Every row gives one point. To make a cloud, some directions were put in groups of two or more. Within a group, all points are equally far from the middle, so they leave a hole (a ring in 2 directions, a hollow ball in 3). The other directions are filled evenly. Then the cloud was stretched, turned, moved and blurred a little. Count the holes, and give their numbers of directions, smallest first.
In the rows, 128 means zero.

Cloud:
[[110  93]
 [ 86 190]
 [106  94]
 [175 140]
 [116  92]
 [173 127]
 [ 65 149]
 [ 73 121]
 [ 69 169]
 [103  95]
 [172 126]
 [112 199]
 [ 77 115]]
Holes: 1 (2)

Cloud, 19 rows:
[[141  89 130]
 [ 99 163 146]
 [115 186 118]
 [101 177 186]
 [126 172 192]
 [184 180 151]
 [166 136 184]
 [115 198 125]
 [202 167  96]
 [114 120  89]
 [171 202 185]
 [129 163  87]
 [102 188 146]
 [179 133 124]
 [120  93 143]
 [177 142 100]
 [154 202 127]
 [154 138  94]
 [114 161 196]]
Holes: 0

Cloud, 32 rows:
[[115 147  78 190]
 [108 112 111 197]
 [149 171  95 106]
 [150 103 102 113]
 [ 90  87 189 113]
 [ 82 123 188  86]
 [ 75 185  75 118]
 [ 75 187  74 129]
 [125 115 156 183]
 [ 91 161 196 116]
 [156 110  97 117]
 [ 62 102  92 166]
 [ 87 118  95  88]
 [ 57 156 177 141]
 [ 70  94 115 178]
 [153 118  76 124]
 [ 65  91 171 153]
 [115 124 128 195]
 [162 109 135 118]
 [ 71 124  75 110]
 [165 127 146 120]
 [123 106  59 135]
 [ 61 133 196 120]
 [ 56 177 109 151]
 [ 82 119  83  97]
 [ 89 139 128  70]
 [ 82 101  74 168]
 [ 87 143 186  83]
 [ 63 105 192 126]
 [111 158 151 177]
 [ 77 176 145 163]
 [121 187  66 125]]
Holes: 2 (2, 2)

Cloud:
[[127 140 119 161 185  89]
 [133 195 172 131 152 139]
 [ 91 168  79  84  72 117]
 [111  99  69 177 170 152]
 [ 71 188  87 111 151 154]
 [125  50 166 141 110 158]
 [125 192  81 125 160 114]
 [141 197 164 129  63 158]
 [113 193  69 103  94 109]
 [ 99 152  75 110  57 178]
 [145 156 131 194 139 181]
 [137 104 161 183  55 132]
 [ 73 176  98 158 158 116]
 [ 64 131  96 110  68 100]
 [107  57  98 107 138  99]
 [114 202  78 117  83 113]
 [107 129 155 188  63 111]
 [143 131 163  93 188 160]
 [142  52 177 149 135 145]
 [161 121 131  84 160 186]
 [127 200 180 112 117 170]
 [ 95 182  65 138 109 188]
 [104 200  71 130  72 145]
 [100  65 100 119 175 115]
 [ 70 112  91 134  55 134]
 [ 59 115 150 104 151 120]
 [149  67 152 116  70 161]
 [185  94 160 116  89 108]
 [118 139 187 133  40 131]
 [137 173 172 152 116 207]
 [ 92 128 203 165 106 136]
 [115 111 177 157 146 204]
 [133  63 176 123 167 127]
 [189 150 113 160 118 170]
 [ 67  96  89 164  88 135]
 [101 160 151 200 130 148]
 [ 58 156 123 123 146 186]
 [ 84 135 128 194  90 104]
 [174 145  62 123 115 112]
 [168 184 155 104 114 122]
 [112 100 196 117 149 101]
 [163 178 160 100  93 115]
 [113  53  94 107 126 104]
 [181 149  71 148 132 146]
 [ 93 159 183 134 137 199]
 [123 118 185 146  41 147]
 [184  84 150 145  84 109]
 [ 94  91 174 131  61 160]
 [119 117 150 193  60 120]
 [162 113 134 179 183 130]
 [122 130  60 149  49 145]]
Holes: 3 (2, 2, 2)
